Rows are points. A path goes straight from each point to the next, and from the last back to the first. The post is the endless flat space through its rows: a point in 2 columns, a line in 3, a plane in 4, and so on, so that a path can go around it. How many times does the path go around the post? Going back the other way cancels.
In the rows, 128 means zero.

Post (2 x 3):
[[177 167 111]
 [ 99 154 127]]
Path (29 x 3):
[[138 175 132]
 [ 79 119 164]
 [155 147 111]
 [187 180  82]
 [160 186  94]
 [164 179 111]
 [158 179 136]
 [142 170 142]
 [183 135 134]
 [174 149 106]
 [102 144 101]
 [169 188  94]
 [138 192 116]
 [141 148 157]
 [101 131 140]
 [132 143 103]
 [181 209  66]
 [112 199 125]
 [229 200 110]
 [160 158 147]
 [181 134 112]
 [ 94 150  89]
 [193 197  90]
 [155 192 131]
 [192 150 143]
 [ 75 101 153]
 [143 143 114]
 [204 176  86]
 [165 192 100]]
Times around: 5

Post (7 x 8):
[[190 158 111 107 165 103 144 111]
 [118 123 141 179 128 152 138 126]
 [159  91 166 123 140 113  65  90]
 [113 170 115  76 147 139 142 133]
 [141 148 140 112 116 154  64  72]
 [113 120 151 169  97 128 136  97]
 [160 193 157 101 146 138 165 126]]
Path (30 x 8):
[[ 87  91  91  48 141  72 102  84]
 [149 114 169 187 161 108  99 111]
 [174 204 168 124 139 140 123 132]
 [ 80 110 133  68 101 127  90 127]
 [ 90 147 159  54 145 177 118 141]
 [129  99 134 111  98 151 110  94]
 [173 112 126  50 151 115  58 155]
 [175 144 149  80 165 104  27 101]
 [188 111 123 181 140 116  53  46]
 [127  99 126 164  98  63 151  58]
 [181 105 242 176 136 110  88 100]
 [142  99 171 158  88  73 131 107]
 [171 109 163 118 109 171  54 100]
 [ 82 118 102 150 115 161 158 124]
 [141 179 176 133 109 165 135  50]
 [129 159  78 206 133 147 128  85]
 [152 139 208 109 142 100 124 153]
 [132 113 145 110  96 126  95 112]
 [147 120 145   7 141 105 111 105]
 [ 92  66 163 127 100 136  51  59]
 [141 160 174 147 140 113 115  80]
 [161 166 143 113 153  84 111 117]
 [ 80 124 118 100 127 109 157 197]
 [155 144 135  47 151 146 128 143]
 [ 53 110 200 137  77 164 143 102]
 [140 150 184  87 161 115 142 122]
 [148 196 142 164 165 153 163 139]
 [190 207  94 106  99 140  95  70]
 [134 150 115 135 145 203  91 132]
 [177 156 134 147 167 157 170 134]]
Times around: 4
